Each row of a before or after table is a point. One or more steps were done to the points. Then noise was added and the rows were shuffled. The steps act on columns, c1 being the first. Write out the steps. A step turns or swaps two columns, mirrors them in a line or flattens them onto one, adds a multiple of one to another, or multiplies or shifts one. Angles are multiples of 10 degrees, from the lower column toward the higher: turns from -170 to 170, lines from 10 to 170 but not 90. Use the fewest steps. Two steps may share a column if one is a turn and the other turns, adds or multiplies; they go together, in the order done. Otherwise the lowest column goes first.

Before (13 x 3):
[[-4.3 -6.1  1.3]
 [-2.8 -1.0  8.9]
 [-0.1  2.6  2.7]
 [-7.2 -2.2  0.6]
 [-8.2  0.5  1.6]
 [ 6.3 -0.2 -3.5]
 [ 5.5  1.8  1.0]
 [-0.8  3.9  4.0]
 [ 1.6  5.3 -0.5]
 [-2.8  1.1  3.5]
 [ 8.6  5.1 -4.3]
 [-2.4  2.3  1.7]
 [-9.4 -1.2  2.5]]
After (13 x 3):
[[ 2.6  0.4  5.2]
 [-1.6  6.3 -7.1]
 [ 2.2 -7.5  3.2]
 [ 2.6 -1.9  3.4]
 [ 3.9 -0.2  8.6]
 [-0.7 -2.8 17.9]
 [-4.8 -5.2  2.8]
 [ 0.2 -9.5  5.0]
 [ 3.6  8.7 -8.7]
 [ 2.1 -2.7  7.1]
 [ 4.9  2.3 -0.9]
 [ 0.8  5.8  1.8]
 [-1.1 -7.2  1.2]]
Steps: mirror c1 and c2 in the line at 50 degrees; multiply c3 by 2

Before (12 x 8):
[[ 3.8 -1.2  1.4  2.6 -7.5 -1.4  1.1 -6.9]
 [-3.7  2.0 -2.5  6.0 -1.7 -1.3 -4.8  0.0]
 [ 1.0  0.3 -3.4 -2.9 -2.8  8.4 -1.9 -1.0]
 [-1.0  6.3  1.5  3.6  2.9 -6.8  2.7 -1.4]
 [ 6.6 -2.8 -6.3  5.7 -6.4  2.5  6.3 -5.7]
 [-1.1 -1.2  3.8 -0.5  3.2 -5.8 -5.0  4.4]
 [ 0.1 -6.3  8.2  8.3  4.8  2.9  3.9 10.0]
 [-0.3  0.6 -1.4  0.3 -0.6 -4.8  8.1  2.4]
 [ 3.8 -0.3  1.8 -4.1  2.6 -6.8 -0.1  0.5]
 [-2.5 -0.1 -1.8  2.7  0.9 -0.8  2.0 -5.0]
 [ 4.0 -0.7 -2.1  7.8 -2.5  6.7 -7.3 -3.1]
 [-3.6  7.9 -1.8  2.2 -1.4  2.4 -0.2  2.1]]
After (12 x 8):
[[ 3.5 -1.1  1.3  2.4 -1.6  7.6  0.7 -6.9]
 [-2.2 -0.4 -2.0  2.6 -0.8 -0.7  2.4 -4.8]
 [ 0.0  0.7 -1.5  0.5 -4.5  0.7  8.3  2.3]
 [ 3.7 -0.1  2.0 -4.2 -6.4 -2.6 -0.2  0.4]
 [-4.0  2.1 -2.3  6.1 -1.3  1.8 -4.5 -0.1]
 [ 0.9  0.2 -3.5 -2.6  8.5  3.3 -2.0 -1.0]
 [-1.2 -1.0  3.3 -0.3 -6.0 -3.6 -5.1  4.8]
 [ 6.6 -2.9 -6.2  5.6  2.5  6.4  6.2 -6.0]
 [ 3.9 -0.9 -1.9  7.5  6.7  2.5 -7.6 -3.0]
 [-3.5  7.8 -2.0  2.4  2.1  1.6  0.1  2.0]
 [ 0.2 -6.0  8.2  8.0  2.8 -4.9  3.9 10.0]
 [-0.8  6.4  1.3  3.5 -6.7 -3.0  3.2 -1.4]]
Steps: turn c5 and c6 by -90 degrees

Before (8 x 11):
[[ 2.2 -4.5  4.0 -7.6 -1.8 -0.7 -5.8 -0.4  2.5  7.6  3.5]
 [ 7.7 -4.3 -4.5  5.6  2.7  4.9 -3.8  1.2 -0.1  2.9 -1.1]
 [-3.5 -3.5 -2.4  7.4 11.1  5.0 -3.7 -3.7 -7.9  4.1 -3.9]
 [ 9.3 -4.0  4.6 -4.9 -3.1 -2.3 -3.1 -5.8  1.4  3.3 -2.0]
 [ 4.0  3.9 -7.9  5.6  0.4  4.4 -0.4  0.3 -2.2  3.5 -4.6]
 [ 5.8 -0.5 -2.2 -1.0  3.4 -2.7 -1.8  2.1  4.1  0.9 -3.2]
 [ 3.3 -6.2  7.5 -4.8 -3.9 -4.8 -3.5 -0.5 -2.6  0.9  4.7]
 [ 6.5  4.7 -2.5  8.3  8.6  8.3  1.0 -0.2 -2.8  4.1 -0.9]]
After (8 x 11):
[[ 5.4 -4.4  1.3  6.1 -4.8  5.4 -2.4  1.0 -5.6  2.7 -1.1]
 [ 3.6 -4.6 -1.4  1.2  4.4 -0.6  9.3 -0.8  0.7  7.8  3.4]
 [ 1.8  3.8  5.8  3.6 -5.3  4.8 -4.7  0.0 -3.9  4.0 -4.6]
 [ 8.1 -4.2 -2.0 -0.1  5.4 -1.8  6.2 -6.1 -5.3  3.0 -2.2]
 [ 7.4 -0.7 -0.7  0.9 -4.0 -2.5  1.9  1.9 -0.9  1.5 -3.1]
 [-7.6 -3.7 -5.1  6.8 -9.9  4.8 -4.8 -3.6 -3.9  4.4 -4.2]
 [ 0.9 -6.4 -3.0  0.7  7.7 -4.2  5.9 -0.7 -3.6  0.7  4.5]
 [ 3.0  5.0 -3.0  3.7 -8.5  8.4 -7.8 -0.1 -6.4  3.9 -0.4]]
Steps: turn c1 and c9 by -40 degrees; turn c3 and c5 by 140 degrees; mirror c4 and c7 in the line at 150 degrees

Before (13 x 14):
[[ -4.6  -2.5  -1.1   3.0  -4.6   0.3  -2.4  -0.2   3.0   1.6  -6.0   2.3
    1.3  -0.6]
 [  3.2   0.6  -0.5   4.7  -5.4  -3.4  -1.0  -2.2  -1.6  -0.5  -5.4   1.6
    5.6  -1.8]
 [ -2.2  -3.9  -1.0   4.0   0.9  -2.0   2.7  -3.3   1.4   2.8   2.4   1.6
    0.9  -4.5]
 [ -0.4   0.4   3.3  -1.5   2.9   2.2  -0.5  -2.8   0.0   1.7  -1.9  -4.2
    5.3  -1.9]
 [  4.1   0.0  -2.8  -1.2   0.6  -3.9   8.2   0.7  -0.5   0.3  -6.2  -1.8
   -0.7  19.4]
 [  2.0   2.4  -1.5   4.6   0.7   2.8   3.3  -2.1  -1.8   3.1  -3.7   0.6
  -21.1  -2.3]
 [  2.9  -4.6  -0.3   4.8   3.6   4.5   0.9   0.3  -2.7  -9.7   0.9   1.4
    5.3  -1.2]
 [ -1.8   0.0   4.6   4.5   0.3   2.9  -2.6   1.2   1.4   4.1  -0.1   8.4
    5.3  -3.4]
 [ -4.0   3.1   3.2   3.5   4.0  -3.7  -2.2   6.9   2.5 -15.5   2.4   2.8
   -0.7  -1.6]
 [ -0.6   0.5  -2.7  -0.8  -0.2   1.7  -4.5  -3.0   2.2  -2.2   0.7  13.5
    0.7   3.8]
 [ -9.4   1.1   3.8   4.8   2.9  -2.9  -4.1   1.7  -4.5   1.3   2.4  -1.7
   -5.0  -3.3]
 [  2.0  -5.1  -2.5   5.2   4.7  -1.3  -3.6   0.0   1.3   3.5   1.3  -3.8
    3.6  -3.4]
 [  0.3  -4.1   0.3  -3.7   2.6  -2.0   0.1   1.8  -2.5   1.8  -5.4   0.4
   -0.5  -2.2]]
After (13 x 14):
[[  3.1   6.7  -9.6  -0.5  -2.7   6.6   0.7   0.2  -3.1   0.0   2.1   1.7
    5.4  -0.7]
 [  1.8  -1.5   2.9   0.7  -2.2   5.3   3.5  -1.8  -2.1  -1.7  -2.8   0.5
  -21.0  -3.0]
 [  4.1   0.8   0.4   2.0  -1.0  -3.6   8.2   0.6  -0.4  -2.8  -5.3  -2.0
   -0.9  17.3]
 [ -4.0   0.5 -15.5   4.8  -7.1   0.4  -2.5   6.9   2.7   3.1   3.6   3.0
   -0.9  -6.8]
 [  0.4   5.6   1.9  -0.9  -1.4  -4.2   0.0   1.8  -2.6   0.1  -4.1   0.6
   -0.3  -1.7]
 [ -1.9   4.4   3.0   4.1   0.6   1.8   2.6  -3.2   1.7  -1.0   3.7   1.6
    0.8  -8.7]
 [ -1.9   0.1   4.4   0.6  -0.4   5.4  -2.7   1.3   1.4   4.6   1.0   8.6
    5.4  -4.0]
 [ -9.4   1.5   1.4   5.5  -4.5   1.7  -4.1   2.0  -4.6   4.1   3.2  -1.8
   -4.9  -8.5]
 [ -0.3   1.8   1.4  -2.9  -4.1   0.3  -0.4  -2.6   0.1   3.5  -0.7  -4.7
    5.5   0.8]
 [  1.9   8.0   3.4   4.5  -4.0   3.1  -3.7   0.1   1.2  -2.2   2.5  -3.8
    3.5  -7.6]
 [ -0.4  -0.7  -2.1  -1.5  -0.3   0.2  -4.4  -3.1   2.1  -2.9   1.8  13.8
    0.7   5.9]
 [  3.2  -4.7  -0.5   5.2   7.5   1.6  -1.0  -2.2  -1.6  -0.6  -4.4   1.5
    5.6  -7.5]
 [ -4.5  -1.4   1.3   1.9   7.5   2.6  -2.7  -0.4   2.9  -1.1  -5.0   2.1
    1.3  -2.3]]
Steps: multiply c5 by 1.6; turn c2 and c5 by -150 degrees; swap c3 and c10; turn c4 and c6 by 50 degrees; add -1 times c4 to c14; shift c11 by 1.0
